Rows are points. Each copy is the shape, with its points in the same order, stretched, turned, moved and blurred by noise. Is it also mirrored, or only turned?
In the rows, zero is written as 128.

Shape, 8 rows:
|  81 | 119 |  67 |
|  64 | 117 | 142 |
| 128 | 199 | 144 |
| 173 | 104 | 103 |
|  80 | 133 | 142 |
|  64 | 119 | 124 |
| 174 | 133 | 156 |
| 109 | 126 | 144 |
Copy 1 (8 x 3):
| 136 | 188 |  50 |
|  91 | 208 | 118 |
| 191 | 144 | 135 |
| 133 |  79 |  98 |
| 100 | 193 | 116 |
|  96 | 210 |  98 |
| 137 |  67 | 152 |
| 113 | 149 | 125 |
Copy 1 is: only turned
Copy 2:
| 147 |  75 | 119 |
|  91 |  82 | 173 |
|  71 | 175 | 116 |
| 190 | 138 | 162 |
|  96 | 101 | 166 |
| 103 |  76 | 162 |
| 137 | 176 | 173 |
| 115 | 119 | 171 |
Copy 2 is: only turned
Copy 3, 8 rows:
|  63 | 150 | 171 |
|  98 |  80 | 161 |
| 180 | 119 | 163 |
| 117 | 154 | 104 |
| 114 |  85 | 158 |
|  86 |  92 | 164 |
| 156 | 117 | 107 |
| 122 |  95 | 145 |
Copy 3 is: only turned

Shape:
|  49 |  98 | 116 | 102 |
| 106 | 120 |  77 | 111 |
|  73 |  96 |  73 | 117 |
| 134 | 101 | 176 | 142 |
| 147 |  84 | 123 | 125 |
| 117 | 139 | 173 | 168 |
| 138 | 122 | 174 | 176 |
| 156 | 103 | 135 | 111 |
| 116 |  99 | 141 | 181 |
Copy 1 (9 x 4):
|  45 |  48 | 132 | 117 |
| 108 |  76 | 181 | 117 |
|  77 |  43 | 174 | 139 |
| 136 | 129 |  83 | 147 |
| 163 |  87 | 132 | 141 |
| 100 | 171 |  90 | 155 |
| 130 | 166 |  86 | 172 |
| 168 | 105 | 127 | 114 |
| 114 | 125 | 109 | 194 |
Copy 1 is: mirrored
Copy 2, 9 rows:
| 115 | 159 |  93 |  49 |
| 137 | 161 |  65 | 126 |
| 124 | 160 |  46 |  85 |
|  61 | 110 | 149 | 126 |
|  68 | 158 |  97 | 149 |
|  94 |  70 | 161 | 122 |
|  75 |  70 | 148 | 136 |
|  83 | 164 | 120 | 171 |
|  71 |  82 | 109 | 120 |
Copy 2 is: mirrored
Copy 3 (9 x 4):
|  63 |  67 | 157 | 143 |
|  88 | 142 | 119 | 159 |
|  79 | 108 | 130 | 185 |
| 186 |  96 | 148 | 103 |
| 167 | 147 | 161 | 152 |
| 168 |  82 |  89 |  91 |
| 199 |  97 | 106 | 103 |
| 161 | 159 | 164 | 123 |
| 181 |  85 | 101 | 144 |
Copy 3 is: mirrored

Shape:
| 182 | 108 | 194 | 153 |  84 | 158 |
| 134 | 136 | 194 | 172 | 104 | 157 |
| 125 | 151 | 155 | 132 | 157 | 130 |
| 101 | 128 |  82 | 138 |  67 | 115 |
|  87 | 132 | 109 |  98 | 101 | 137 |
| 110 | 123 | 114 | 142 | 106 | 132 |
| 103 | 106 |  83 | 147 | 107 | 103 |
| 112 | 170 | 150 | 150 | 172 |  70 |
| 162 | 165 | 151 | 134 | 141 | 131 |
| 103 | 188 | 100 | 104 | 228 |  66 |
| 100 | 103 |  96 | 129 | 134 | 119 |
| 119 | 128 |  82 | 158 | 113 | 165 |
Copy 1:
| 120 | 128 | 139 | 203 |  33 |  84 |
|  91 | 156 | 168 | 183 |  74 |  94 |
| 116 | 128 | 192 | 143 | 128 | 120 |
| 124 | 185 |  59 | 122 |  96 | 172 |
| 126 | 167 | 109 | 139 | 115 | 193 |
| 115 | 152 |  99 | 143 | 108 | 143 |
| 113 | 141 |  70 |  96 | 118 | 154 |
| 111 | 127 | 212 |  63 | 124 | 102 |
| 151 | 144 | 196 | 140 | 104 |  91 |
| 155 | 107 | 222 |  33 | 192 | 145 |
| 111 | 114 |  99 | 124 | 129 | 166 |
| 117 | 164 |  72 | 168 | 138 | 114 |
Copy 1 is: only turned
Copy 2:
| 153 | 101 | 175 | 165 | 206 | 160 |
| 110 |  72 | 161 | 157 | 186 | 135 |
|  83 | 128 | 128 | 123 | 147 | 129 |
| 185 |  84 | 131 |  89 | 102 | 116 |
| 129 |  98 | 138 |  71 | 120 | 143 |
| 142 |  91 | 119 | 111 | 126 | 132 |
| 165 |  96 |  94 |  98 | 106 | 116 |
|  73 | 139 | 114 | 110 | 129 |  69 |
| 108 | 146 | 148 | 143 | 142 | 130 |
|  45 | 191 |  78 |  80 |  77 |  83 |
| 133 | 107 |  89 |  96 | 119 | 136 |
| 154 |  89 | 104 | 137 |  94 | 157 |
Copy 2 is: only turned
Copy 3, 12 rows:
|  93 | 147 | 249 | 145 | 112 | 146 |
|  69 | 142 | 204 | 186 | 115 | 134 |
|  91 | 161 | 133 | 153 | 153 | 124 |
| 166 |  92 |  99 | 136 |  71 | 139 |
| 131 | 112 |  96 | 119 |  96 |  98 |
| 119 | 106 | 122 | 139 | 108 | 137 |
| 147 |  80 |  99 | 130 | 120 | 159 |
| 126 | 151 | 104 | 190 | 189 | 130 |
| 109 | 185 | 141 | 142 | 131 | 135 |
| 133 | 176 |  19 | 143 | 213 | 116 |
| 122 |  90 | 104 | 118 | 141 | 143 |
|  95 | 109 | 100 | 117 |  79 | 166 |
Copy 3 is: only turned

Shape (15 x 9):
| 150 | 200 | 169 | 174 |  75 |  62 | 178 | 137 | 138 |
|  81 | 120 | 188 | 164 | 122 | 105 | 166 | 109 | 170 |
|  57 | 151 | 161 | 100 | 106 | 122 | 120 | 114 | 110 |
| 126 | 119 | 106 |  81 | 140 | 141 | 100 | 154 |  93 |
| 176 | 151 | 169 | 166 | 119 |  52 | 170 | 107 | 123 |
| 151 |  95 | 143 | 116 | 122 | 122 |  76 | 117 | 145 |
| 104 | 129 | 174 | 164 | 108 | 120 | 116 | 151 | 162 |
| 120 | 142 |  77 | 165 | 169 | 130 |  70 | 118 | 151 |
| 100 | 151 | 123 | 183 | 137 | 153 |  65 | 168 |  96 |
| 160 |  79 |  65 | 139 | 163 | 175 | 141 | 167 | 120 |
| 178 |  57 |  80 | 110 |  98 | 174 | 103 | 127 |  79 |
| 117 |  93 | 183 | 158 | 131 | 140 | 162 |  63 | 138 |
|  86 | 103 | 162 | 153 | 113 |  79 | 144 | 144 | 167 |
| 170 | 153 | 209 | 129 | 127 | 104 | 181 | 131 | 157 |
| 161 | 216 | 172 | 134 |  57 |  86 | 178 | 111 | 171 |
Copy 1:
| 184 | 135 | 156 |  81 | 144 |  93 |  74 |  88 | 131 |
| 144 | 111 | 121 | 166 | 115 | 126 |  93 |  80 | 186 |
| 126 | 126 | 148 | 139 |  90 | 132 | 163 | 139 | 157 |
|  65 | 141 | 101 | 115 | 124 | 121 | 137 | 176 | 140 |
| 152 | 133 | 117 | 126 | 167 |  96 |  77 |  79 |  95 |
|  88 | 122 |  80 | 136 | 135 | 170 | 123 | 116 | 124 |
| 148 | 106 | 118 | 118 | 120 | 152 |  80 | 107 | 165 |
| 146 | 121 |  28 |  71 | 107 | 112 | 122 | 144 | 160 |
| 163 | 104 |  85 |  74 |  93 | 135 |  86 | 189 | 154 |
|  52 | 162 |  51 | 116 | 132 |  99 |  71 | 161 | 161 |
|  40 | 178 |  73 | 143 | 110 | 156 |  97 | 167 |  95 |
| 121 | 146 |  99 | 208 | 134 | 141 | 106 |  90 | 143 |
| 114 |  92 | 131 | 130 | 106 | 126 |  83 |  74 | 171 |
| 130 | 141 | 141 | 156 | 203 | 123 |  91 |  85 | 139 |
| 168 | 182 | 158 |  85 | 157 | 111 | 111 |  81 | 141 |
Copy 1 is: mirrored
Copy 2 (15 x 9):
| 131 | 162 | 152 | 204 | 100 | 111 | 170 |  97 | 209 |
|  54 | 170 | 129 | 143 |  75 | 148 | 117 | 111 | 191 |
|  67 | 146 |  88 | 166 |  75 | 159 | 151 | 160 | 102 |
| 145 | 102 | 127 | 112 | 140 | 159 | 118 | 166 |  82 |
| 119 | 160 | 136 | 143 | 133 |  77 | 149 |  78 | 196 |
| 110 | 135 | 154 | 119 | 170 | 119 |  72 | 128 | 127 |
|  85 | 167 | 177 | 144 | 111 | 158 | 105 | 144 | 165 |
| 159 | 182 | 120 | 110 | 147 | 172 |  86 | 116 |  80 |
| 147 | 177 | 204 | 101 | 109 | 166 | 129 | 158 |  69 |
| 194 |  84 | 181 |  91 | 161 | 175 |  82 | 102 | 148 |
| 176 |  44 | 162 | 118 | 186 | 134 |  86 |  84 |  95 |
|  44 | 145 | 130 | 129 | 130 | 145 | 119 |  71 | 173 |
|  77 | 161 | 148 | 146 |  66 | 140 |  92 | 141 | 191 |
|  83 | 153 | 161 | 150 | 157 | 120 | 153 | 129 | 218 |
| 110 | 152 | 122 | 242 | 150 | 129 | 171 | 100 | 215 |
Copy 2 is: mirrored
Copy 3:
| 128 | 201 |  52 | 111 | 100 |  98 | 166 | 169 | 122 |
| 136 | 123 |  88 | 133 | 108 | 114 | 216 | 113 |  93 |
|  62 | 104 | 126 | 115 | 164 | 121 | 168 | 133 |  86 |
| 105 | 117 | 174 | 106 | 158 | 137 | 113 | 123 | 139 |
| 148 | 205 | 124 | 139 |  71 |  79 | 173 | 157 | 115 |
|  93 | 111 | 158 | 162 | 114 |  91 | 116 | 103 | 160 |
| 131 | 111 |  83 | 160 | 142 | 107 | 162 | 126 | 134 |
| 158 | 163 | 113 | 154 | 170 |  86 | 103 |  50 | 125 |
| 156 | 121 |  84 | 191 | 202 | 114 |  87 | 124 | 106 |
| 209 | 143 | 163 | 113 | 142 | 160 |  97 | 104 | 157 |
| 140 | 128 | 195 | 134 |  86 | 176 |  40 | 121 | 138 |
| 137 | 146 | 148 | 181 |  85 | 158 | 200 | 119 |  91 |
| 138 | 101 |  83 | 117 | 121 |  87 | 185 | 106 | 106 |
| 136 | 162 | 126 | 150 | 102 | 122 | 222 | 167 | 178 |
|  83 | 210 |  59 |  98 |  87 | 128 | 178 | 160 | 162 |
Copy 3 is: only turned
Copy 4, 15 rows:
| 161 | 126 | 209 | 199 |  78 |  75 | 172 |  39 | 113 |
|  62 |  95 | 162 | 176 | 141 | 118 | 197 | 115 | 108 |
| 127 | 117 | 139 | 117 | 165 | 163 | 213 |  74 |  85 |
| 177 | 125 | 105 |  84 | 138 | 136 | 134 | 112 | 119 |
| 134 | 159 | 188 | 181 |  91 |  74 | 114 |  74 |  91 |
|  86 | 115 | 152 | 100 | 133 | 131 | 104 |  96 | 143 |
|  96 |  80 | 190 | 147 | 128 | 117 | 181 | 108 | 138 |
| 140 | 163 | 150 | 113 | 208 |  82 | 144 | 122 | 163 |
| 180 | 144 | 201 | 117 | 172 | 138 | 187 | 134 | 148 |
| 170 | 132 |  84 | 140 | 129 | 112 | 106 | 181 | 174 |
| 155 | 149 |  95 | 136 | 114 | 184 |  62 | 124 | 168 |
|  42 | 160 | 138 | 160 | 134 | 161 | 157 | 136 | 116 |
|  94 |  53 | 164 | 184 | 144 | 100 | 159 | 107 | 103 |
|  93 | 120 | 166 | 127 |  49 |  91 | 159 |  97 | 116 |
| 122 | 128 | 180 | 168 |  64 |  82 | 181 |   8 | 141 |
Copy 4 is: mirrored

Shape, 15 rows:
| 133 | 101 | 182 | 128 | 173 |  86 |  96 | 127 |  85 | 118 | 136 |
| 113 | 177 | 139 | 149 | 109 | 106 | 176 | 135 |  78 | 130 | 105 |
| 138 | 128 | 169 | 110 | 191 |  69 | 144 | 122 |  59 | 167 | 147 |
| 105 | 103 | 160 |  95 |  47 | 148 | 195 | 138 |  64 | 136 |  75 |
| 111 | 169 |  81 | 107 |  67 |  82 | 160 | 181 |  96 | 144 | 108 |
|  71 | 109 | 150 | 131 | 124 |  98 | 133 |  99 | 116 | 106 | 154 |
| 127 | 168 | 100 | 113 | 144 | 126 |  88 | 151 | 197 | 180 |  66 |
| 144 |  51 | 154 | 160 | 116 | 111 |  68 | 114 | 133 | 122 | 108 |
| 103 | 116 | 130 | 145 |  86 | 142 | 181 |  63 |  99 |  83 | 116 |
|  82 | 158 |  69 | 190 | 131 |  75 | 161 | 127 | 157 | 175 | 113 |
| 127 | 134 | 138 | 113 | 166 | 129 | 135 |  75 | 144 |  64 | 136 |
| 128 | 118 | 166 | 135 | 158 |  76 | 189 |  84 | 134 | 104 | 163 |
| 125 |  90 | 117 | 121 | 149 | 126 | 123 | 149 |  85 | 110 | 164 |
| 120 | 177 | 156 | 157 | 136 | 134 | 147 | 164 | 142 | 120 | 142 |
|  93 | 111 | 161 | 139 | 176 | 102 | 142 | 187 | 178 |  81 |  71 |
Copy 1 (15 x 11):
| 115 | 115 | 149 | 131 | 177 | 119 | 173 | 104 | 212 | 143 | 144 |
| 129 | 159 |  98 | 119 | 137 | 177 | 122 |  92 | 150 | 122 |  55 |
| 131 | 144 | 155 | 191 | 194 | 172 | 174 |  50 | 215 | 136 | 124 |
| 168 | 187 | 127 | 154 |  80 | 188 | 147 |  48 | 101 |  54 |  77 |
| 116 | 124 |  40 | 146 |  99 | 167 |  69 |  40 | 117 | 128 | 109 |
| 117 | 172 | 115 | 203 | 104 | 114 | 153 | 135 | 170 | 119 | 137 |
| 168 |  97 |  93 |  94 | 189 |  56 |  70 |  95 |  78 | 196 | 158 |
|  86 | 141 | 177 |  90 | 120 |  78 | 162 | 142 | 187 | 160 | 153 |
| 136 | 192 | 168 | 171 |  58 | 155 | 106 | 145 | 155 |  95 |  58 |
| 106 | 178 |  76 | 177 | 143 |  96 |  56 |  97 | 137 | 158 |  73 |
| 156 | 119 | 173 | 184 | 100 |  87 |  99 | 179 | 167 | 128 | 114 |
| 109 | 135 | 162 | 236 | 126 | 102 | 182 | 132 | 176 | 120 |  85 |
| 103 | 119 | 135 | 162 | 142 | 149 | 116 | 109 | 171 |  77 | 142 |
| 124 |  79 |  91 | 129 | 173 | 132 | 155 | 150 | 116 | 133 |  92 |
| 179 |  66 |  94 | 133 | 141 |   9 | 156 |  81 | 131 |  95 | 116 |
Copy 1 is: mirrored
Copy 2, 15 rows:
| 158 | 134 |  98 |  79 | 166 | 118 | 145 | 165 | 114 | 191 | 150 |
| 108 | 116 | 132 |  74 | 135 |  69 |  93 | 123 | 103 | 113 | 136 |
| 117 | 102 | 109 |  81 | 180 |  96 | 115 | 216 |  94 | 151 | 209 |
| 142 | 204 | 137 | 100 | 115 |  27 | 108 | 169 | 103 |  68 | 112 |
|  98 | 159 |  96 | 119 |  80 | 109 | 120 | 122 | 110 |  74 | 188 |
| 145 | 153 | 167 |  84 | 127 | 122 | 120 | 135 |  91 | 148 | 132 |
| 126 |  75 | 109 | 171 | 130 | 142 | 158 |  94 | 223 | 113 | 156 |
| 135 | 194 |  91 | 121 | 130 |  99 | 157 | 134 | 178 | 226 | 108 |
| 137 | 154 | 182 | 122 |  90 |  38 |  70 | 120 |  73 | 148 |  80 |
|  58 |  97 | 168 | 104 |  92 | 117 |  96 | 121 | 173 | 135 | 165 |
| 175 |  84 | 159 | 148 | 113 | 120 |  85 | 108 |  87 | 164 |  91 |
| 120 | 124 | 168 |  86 | 145 | 134 |  41 | 157 |  87 | 159 | 133 |
| 129 | 143 | 123 | 124 |  96 | 118 | 161 | 180 |  92 | 161 | 112 |
| 109 |  97 | 143 |  74 | 161 | 155 | 126 | 102 | 141 | 115 |  84 |
| 189 |  97 | 134 |  71 | 116 | 176 | 107 | 120 | 199 | 142 |  75 |
Copy 2 is: only turned

Shape (18 x 12):
| 101 | 130 | 100 | 166 |  30 |  60 | 148 | 139 | 160 | 113 | 136 | 163 |
| 120 | 180 | 148 |  18 | 104 | 182 | 146 | 123 | 111 | 137 | 137 | 141 |
| 128 | 118 | 169 | 170 | 151 | 137 | 138 | 121 | 168 | 110 | 126 | 157 |
| 135 |  78 | 161 | 146 | 126 | 159 | 149 | 128 | 101 | 123 | 124 | 107 |
| 101 |  78 | 176 | 130 | 127 | 162 | 100 | 106 | 171 | 120 | 139 | 165 |
| 178 |  87 |  30 |  39 | 150 | 154 | 117 | 145 | 132 | 183 | 143 | 111 |
| 176 |  91 | 149 | 170 | 143 | 152 | 145 |  63 | 155 | 211 | 133 | 132 |
| 156 |  86 | 175 | 156 | 128 | 156 | 124 | 149 | 156 | 120 |  85 | 129 |
| 177 |  88 | 137 | 173 | 133 | 153 | 139 | 104 |  99 | 110 | 143 | 107 |
| 107 | 119 | 179 | 169 | 150 |  47 | 127 |  78 | 133 | 107 | 147 | 135 |
| 179 | 102 |  62 | 173 | 149 | 171 | 152 | 143 | 104 | 192 | 116 | 163 |
| 125 | 106 | 109 | 170 | 153 | 160 | 117 | 122 | 152 | 103 |  72 | 118 |
| 187 |  76 |  78 | 134 |  60 | 158 | 159 | 106 | 116 | 116 | 115 | 153 |
| 181 |  87 | 163 | 141 | 126 | 111 | 155 | 132 | 188 | 112 | 137 | 115 |
| 136 |  78 | 170 |  69 | 107 | 173 |  99 | 126 | 102 | 111 |  88 | 153 |
| 179 | 149 | 167 | 166 |  32 | 181 | 107 | 137 | 131 | 108 | 111 | 116 |
| 184 | 218 | 145 | 169 | 138 | 100 | 141 |  99 | 124 | 142 | 116 | 120 |
| 177 |  79 |  98 | 170 | 144 | 180 | 118 | 144 | 100 | 123 | 120 | 163 |
Copy 1:
|  75 |  77 | 106 | 139 | 157 | 175 | 207 | 201 | 161 |  71 | 127 | 104 |
| 190 | 179 |  50 | 159 |  70 | 115 |  57 | 149 | 136 | 206 |  72 | 175 |
|  97 | 109 | 183 | 136 | 102 |  85 | 105 | 117 | 159 | 100 | 148 | 125 |
| 131 | 109 | 170 | 127 | 107 | 108 | 152 | 105 | 118 | 194 | 172 |  83 |
|  98 |  91 | 129 | 180 |  42 |  65 | 108 | 130 | 169 | 114 | 121 |  79 |
| 199 | 222 |  34 |  59 | 146 | 103 | 104 | 124 |  68 |  78 | 107 | 105 |
|  45 | 141 | 122 |  85 | 127 |  71 |  33 |  72 | 141 | 113 | 174 |  77 |
|  88 | 106 | 161 | 159 |  88 |  57 | 175 | 113 | 115 | 127 | 184 | 122 |
| 124 |  88 | 178 |  71 | 106 | 115 | 137 | 111 | 124 | 154 | 196 |  81 |
| 100 |  92 | 182 | 121 |  89 | 187 |  84 | 157 | 130 | 107 | 114 |  93 |
| 122 | 200 | 163 |  74 | 170 |  84 | 102 |  96 | 138 |  92 | 222 |  79 |
|  97 | 151 | 159 | 127 |  93 | 131 | 162 |  77 | 136 |  98 | 180 | 124 |
|  93 | 143 | 111 |  74 | 103 |  91 | 202 | 176 | 128 | 133 | 202 |  90 |
|  99 |  97 | 157 | 101 | 134 |  61 | 169 | 146 | 103 |  99 | 121 | 125 |
| 147 | 148 | 104 | 193 |   8 |  85 | 151 | 165 | 105 | 185 | 165 | 108 |
| 104 |  23 |  94 | 141 | 112 | 101 | 180 | 137 | 151 | 157 | 210 | 142 |
| 110 | 137 | 149 |  71 | 158 | 186 |  52 | 119 | 131 | 108 | 155 | 187 |
| 147 | 139 | 184 |  91 | 106 |  72 | 144 | 134 | 135 | 117 | 236 |  66 |
Copy 1 is: mirrored
Copy 2 (18 x 12):
|  87 |  90 |  81 | 122 |  96 |  76 | 133 | 178 | 115 | 108 | 166 |  83 |
| 135 | 132 |  97 | 171 | 185 | 141 |  59 | 104 | 141 |  98 | 143 | 151 |
| 125 | 146 | 152 | 147 | 105 | 107 | 117 | 155 | 110 | 104 |  75 | 113 |
| 133 | 200 | 111 | 126 | 146 | 127 | 123 | 122 | 143 | 138 | 100 | 108 |
| 120 | 145 | 100 | 168 | 104 | 120 |  66 | 147 | 117 | 147 |  67 | 123 |
|  92 | 141 |  52 | 144 | 111 | 149 | 144 |  57 |  62 | 152 | 140 | 130 |
| 121 | 164 | 115 | 107 | 143 | 112 | 142 | 150 |  54 | 163 |  34 | 172 |
| 104 | 176 | 111 | 128 | 121 | 120 | 117 | 123 | 141 | 105 |  48 |  78 |
| 129 | 184 | 136 | 110 | 152 | 152 | 159 | 139 | 133 | 149 |  83 | 101 |
| 159 |  89 | 169 | 107 | 111 |  68 | 139 | 157 | 130 | 135 |  95 | 143 |
| 142 | 198 |  98 |  82 | 121 | 156 | 154 | 139 |  37 | 104 | 108 | 124 |
|  72 | 170 | 158 |  92 |  96 | 131 | 121 | 120 | 111 | 100 |  97 |  99 |
|  76 | 162 |  80 | 114 | 168 | 129 | 121 | 133 |  89 | 151 | 115 |  54 |
| 103 | 135 | 109 | 161 | 122 |  96 | 164 | 115 | 128 | 138 |  63 |  93 |
| 129 | 159 |  88 | 129 | 159 | 135 |  46 |  99 | 144 | 137 |  80 |  72 |
|  70 | 153 |  86 | 126 | 180 | 183 | 125 | 172 | 189 |  98 |  80 |  65 |
| 138 |  97 | 177 |  83 | 159 | 136 | 172 | 154 | 122 |  62 |  92 | 150 |
| 137 | 189 | 111 | 110 | 119 | 166 | 121 | 138 |  86 | 114 |  90 |  79 |
Copy 2 is: only turned
